Rows are points. The points of each table are mixes of a few directions, plus a little noise. Count the directions of each table, and those that both share. Where both have some left over, give the other angles between the two spaces (their principal angles), to ten degrees, smallest first.

First (7 x 2)
[[ -4 -66]
 [  3  52]
 [ -1 -23]
 [  3  53]
 [  0   5]
 [ -1 -10]
 [ -1 -11]]
Second (5 x 2)
[[  0   7]
 [  2  48]
 [  1  23]
 [  0  -8]
 [ -4 -69]]
Directions: first 1, second 1, shared 1

First (6 x 4)
[[ 83  35   6  -5]
 [-33 -14  -3   2]
 [-46 -20  -3   3]
 [-46 -20  -4   3]
 [-12  -5  -1   1]
 [ 54  23   4  -3]]
Second (6 x 4)
[[-24  -5  -4 -58]
 [ -2  -4   1  31]
 [ 66  28   5   0]
 [-56 -24  -5  -3]
 [ 43  14   5  39]
 [-26 -10  -2 -10]]
Directions: first 1, second 2, shared 1

First (7 x 8)
[[ 41 -31 -34   9  45  21  13 -35]
 [-14   9  12  -1 -12  -9  -4   9]
 [-21  22  16 -16 -45  -2 -10  34]
 [ 57 -26 -50 -19   0  51   9  -6]
 [ 15 -12 -13   3  15   9   4 -12]
 [-29  12  26  13   7 -28  -4  -2]
 [-50  26  43  11 -10 -40  -9  12]]
Second (10 x 8)
[[-10 -22   0  -8 -25  13 -11  -4]
 [  6  12   1  12  29 -13   9  -5]
 [ -2 -53 -12  -4 -13  25 -12 -30]
 [ 17  16  -8  -1  12   0   9   9]
 [-17  -1  14  13  14 -18  -1 -11]
 [-18 -12  13  15  18 -17  -3 -21]
 [-38  -8  21 -22 -71   9 -24  23]
 [ 73  95 -28   4  64 -14  45  46]
 [ 18 -15 -17  -4   2  18   2  -7]
 [-28 -12  16  -5 -30  -1 -14   1]]
Directions: first 2, second 3, shared 2

First (11 x 11)
[[  5  -8  -3  24  -7  16 -12   7  27 -20  -3]
 [-26   3  48  15 -10 -23 -24  29  -2 -14  -6]
 [ -4  -5  12  20  -7  10  -1  -4  16 -15  -6]
 [ 42  47 -45  -5  -7 -33  68   3  -4  71 -76]
 [-13 -23  18   5   2  -1 -22  55  13  -8  19]
 [ -3  16 -14 -31   9 -18 -47 -31 -43  -8  31]
 [ 24  16 -21  21 -11  -2  29   7  24  19 -44]
 [ -2 -26 -37 -66  36  10 -65  -7 -45 -12  95]
 [-13 -13  23   7  -1  18  31 -16  10  -7  -2]
 [ -7 -16  10   1   4  28  36 -29   8  -6   5]
 [ -3  10   9   8  -7  -5   6 -13  -2  -2 -14]]
Second (9 x 11)
[[-53 -30  61  15   0  20 -24 -26   3 -74  42]
 [ 20  24 -49 -17   9 -28  45  22  -2  25 -31]
 [ 52  20 -40  -8  -5  -5   1  18  -2  73 -30]
 [ 28  17 -34  -9   1 -12  16  16  -2  39 -23]
 [  0  -6  11   5  -3   9 -16  -5   0   2   6]
 [ 17   6 -13  -3  -2  -1   0   6   0  25 -10]
 [-45 -19  39   9   4   7  -5 -18   2 -63  29]
 [-45 -20  42  10   2   9  -8 -19   2 -64  30]
 [ 27   7 -15  -1  -4   2  -9   7   0  38 -13]]
Directions: first 5, second 2, shared 1; angles 70

First (11 x 14)
[[  5  -4  11 -33 -22   9  -3 -12 -25   3  25   2  -3  -1]
 [ 10  -6  19 -59 -40  15  -6 -20 -45   4  46   3  -4   0]
 [-11   6 -22  71  48 -18   8  24  54  -7 -54  -3   6   0]
 [ -9   5 -18  56  39 -15   7  18  43  -5 -43  -3   4   1]
 [  7  -4  14 -45 -30  12  -5 -15 -34   5  35   3  -4   0]
 [  1   0   3  -9  -6   2  -1  -3  -7   1   7   0  -1  -1]
 [-13   7 -24  76  52 -21   8  26  58  -6 -58  -3   6   1]
 [  2  -1   2  -9  -6   2   0  -3  -8   0   7   0   0   0]
 [-15   8 -29  90  63 -23  10  31  71  -8 -70  -3   8   0]
 [  9  -5  17 -52 -37  13  -6 -18 -41   4  40   2  -4  -1]
 [ 13  -8  27 -85 -58  23  -9 -29 -66   8  66   3  -7  -1]]
Second (11 x 14)
[[ 24 -20   4  29 -13   5  -2  32 -32  -1 -15   4  26 -35]
 [ -4  -6 -12  12  23  11   1  46   0  -4   7  44   1 -35]
 [-47   5 -35 -33   2  -6  24 -39  25  29  45 -27 -21  44]
 [ 24  -1  30   2   4  -4   5   8 -11  16 -42  52  36 -12]
 [-54  -2 -24 -26  18  16 -22 -46  39 -31  42 -14 -68  36]
 [ 30   2  17  22   7  -3  -2  44  -9   0 -18  12  15 -35]
 [ 18 -43  23  29  -8  14 -24 -11 -30  -8 -34   3  11 -23]
 [-12  72 -20 -49 -22 -34  20 -36  38  -1  43 -93 -28  73]
 [ 31 -21   7  26 -15  -8  22  35 -40  34 -23   3  52 -34]
 [  6  12  -5  -4 -27  10  -1   7 -19 -30  -9  34  28   1]
 [-15   0  15 -14  32  -3 -18 -34  37   1   3 -17 -48  20]]
Directions: first 1, second 6, shared 0; angles 60
